Each row is a point. The points of each table are mixes of a few directions, plus a little noise. How many directions does each table use, and how many do they share? Where both have some left over, give the other angles between the two spaces (their principal angles), to ten degrees, smallest first.

First, 7 rows:
[[-16   2  14]
 [-45   5  41]
 [ 52  -6 -47]
 [-72   8  66]
 [-13   2  12]
 [ 71  -8 -65]
 [ 23  -3 -21]]
Second:
[[   0    0    1]
 [  10    8  -57]
 [   4    3  -20]
 [ -14  -11   80]
 [ -14  -12   84]
 [  -2   -2   15]
 [  17   15 -103]]
Directions: first 1, second 1, shared 0; angles 40

First:
[[ 15   3   9   3]
 [-95 -19 -61 -23]
 [-33  -6 -21  -9]
 [ 62  11  39  16]
 [ 64  12  39  16]
 [ 84  16  52  21]
 [-43  -8 -27 -11]
 [-52  -9 -32 -12]]
Second:
[[ 14  38   0 -26]
 [ -1 101   8  40]
 [ 26 -61 -36  -6]
 [  8  33  12 -50]
 [-22 -57  14  -6]
 [-24 -54   1  48]]
Directions: first 1, second 3, shared 0; angles 70

First (8 x 6):
[[  11    4    0    2    6   -1]
 [ -88  -36    7  -14  -56    6]
 [  11    5   -1    2    7   -1]
 [  39   16   -3    6   24   -2]
 [ -36  -14    4   -6  -23    3]
 [-104  -42    9  -16  -65    6]
 [  87   35   -7   14   55   -6]
 [  81   32   -7   13   51   -6]]
Second (6 x 6):
[[-45 -18   4  -7 -28   3]
 [121  48 -10  19  76  -8]
 [-63 -25   5 -10 -40   4]
 [ 53  21  -4   8  33  -4]
 [-59 -24   5  -9 -37   4]
 [ -7  -3   0  -1  -5   0]]
Directions: first 1, second 1, shared 1

First, 8 rows:
[[   7   26   37   49  -12    9   34  -11]
 [ -21   -6  -35   35  -12  -15   37  -22]
 [ -10  -25   12   42  -13   34   24   -7]
 [ -35  -43   54   49  -32   78  -13   79]
 [  10    8  -22  -75   24  -25  -74   29]
 [  21   24  -27 -105   22  -61   13  -21]
 [ -11   24   -1   79  -16   -6   24  -14]
 [  38   -7  -20  -72   41  -11  -44  -35]]
Second, 8 rows:
[[-75 -83  88  55 -56 -51  16  17]
 [-32 -32  36  22 -23 -21   7   9]
 [-38 -42  44  27 -29 -26   8   8]
 [ 51  58 -61 -38  39  36 -12 -13]
 [ 26  29 -30 -19  20  19  -6  -6]
 [-26 -30  31  21 -19 -17   6   6]
 [ 29  33 -33 -22  22  20  -6  -6]
 [ 64  70 -74 -47  48  43 -14 -14]]
Directions: first 5, second 1, shared 0; angles 50

First:
[[ 14  -8  -6   9  55  17 -40 -15 -25]
 [-23  44 -54  60  -2  14  23   0  -5]
 [ 23 -33  34 -70 -42 -26 -11   2  28]
 [  8 -28 -10 -47 -52 -34  20 -31  27]
 [-10  77 -66  68 -13  78   9  49 -20]
 [  1 -34  74 -27  32 -64 -30  -2  22]
 [-12 -17  28   7  21  14  30  -3 -27]]
Second (8 x 9):
[[ -5  14 -34  14 -40   1  41  20   7]
 [ 40 -58  78 -67 121 -26 -51 -44 -98]
 [-50  85  12  -9 -42  14   0   1  10]
 [  8 -47  11  11  39  -4 -47  -1  39]
 [ 22 -22 -23  16  -9 -12  18   7   4]
 [ 11   1 -14  37 -37  45   0 -26  31]
 [ 13  18 -19  23 -30 -34   4   7  26]
 [-40  10 -12 -26  -2  15  36  35 -19]]
Directions: first 5, second 5, shared 2; angles 60, 70, 90

First (11 x 11):
[[  7   4   2   0  -3  -2   7   1  -1   0   0]
 [-88  -2 -10 -40   1  62 -98 -30 -11  43  -3]
 [ 76  37  17  37   1 -21  77  16  -2 -30  29]
 [-65  29   0 -45 -13  71 -82 -31 -20  51  12]
 [ 38  14   8  23   5 -12  40   9   1 -20  16]
 [-21 -16  -8 -24 -12  -3 -20  -3   1  18 -25]
 [-71 -50 -11  45  69  19 -60 -10  18 -37  21]
 [ 80 -37  -3  34  -4 -94  99  39  22 -46 -34]
 [-71  -6  -3  12  41  54 -71 -22  -1  -1  31]
 [ 47 -13  -3 -11 -30 -53  54  20   6   0 -35]
 [ 64  40  10 -29 -54 -20  58  10 -14  23 -14]]
Second, 9 rows:
[[ -19   34   12   28   32   53  -26  -16   -9  -10   54]
 [  32  -34  -10  -19  -30  -62   40   21   11    1  -52]
 [  23  -44  -15  -37  -41  -66   30   20   12   14  -69]
 [  -4  -63  -26  -76  -64  -69    1   15   11   43 -104]
 [ -33   35   11   21   31   63  -41  -21  -12   -2   54]
 [ -15   50   18   49   48   67  -22  -18  -11  -23   80]
 [  29  -39  -12  -27  -35  -64   36   20   12    7  -60]
 [ -32   25    6    9   21   50  -38  -18   -9    4   37]
 [  19   35   16   53   38   27   18   -2   -4  -34   60]]
Directions: first 3, second 2, shared 2

First (8 x 12):
[[ -28  -11   -4  -23    1    5  -11   -2    2  -19  -25    7]
 [ -30    6  -18    2   15  -19   26   11    0  -15   -7  -25]
 [ -44    7  -46   -6   32  -41   32  -14    8  -28    2  -34]
 [ -21  -16   63   -3  -39   46    0   99  -31    9  -63    3]
 [  12   31   29   50   11   64  -22 -100   57   20   21   32]
 [ -24  -24   -6  -34  -15  -33   20   95  -46  -14  -35  -26]
 [  27   44   19   73   19   38    9  -81   48   30   45    4]
 [ 106  -35  -38  -59  -25  -59  -53   -9  -37   18   63   38]]
Second, 9 rows:
[[  4  47 -35 -37 -39  -1  -4  15  -2  -8  -7   8]
 [  5 -51  46  96  50  13   7  -7 -23  64 -40 -12]
 [-15   3  -8 -69 -30  -6  -1 -26  14 -85  67   8]
 [ 14  51 -42 -16 -19  -5  -5  39   5  35 -41   0]
 [  6  26 -26 -35 -32   4  13  -6  -7 -18   8  13]
 [  4 -93  64 100  93   6  16 -14  -4  60 -19 -16]
 [-24 -21  38  49  56 -31 -70  51  43  30 -19 -40]
 [ 31  36 -59 -70 -21   5  52  -2   5  -5   5  24]
 [-23   0  19 -16 -58  14  -8 -48 -33 -73  48  12]]
Directions: first 4, second 4, shared 0; angles 50, 70, 70, 80
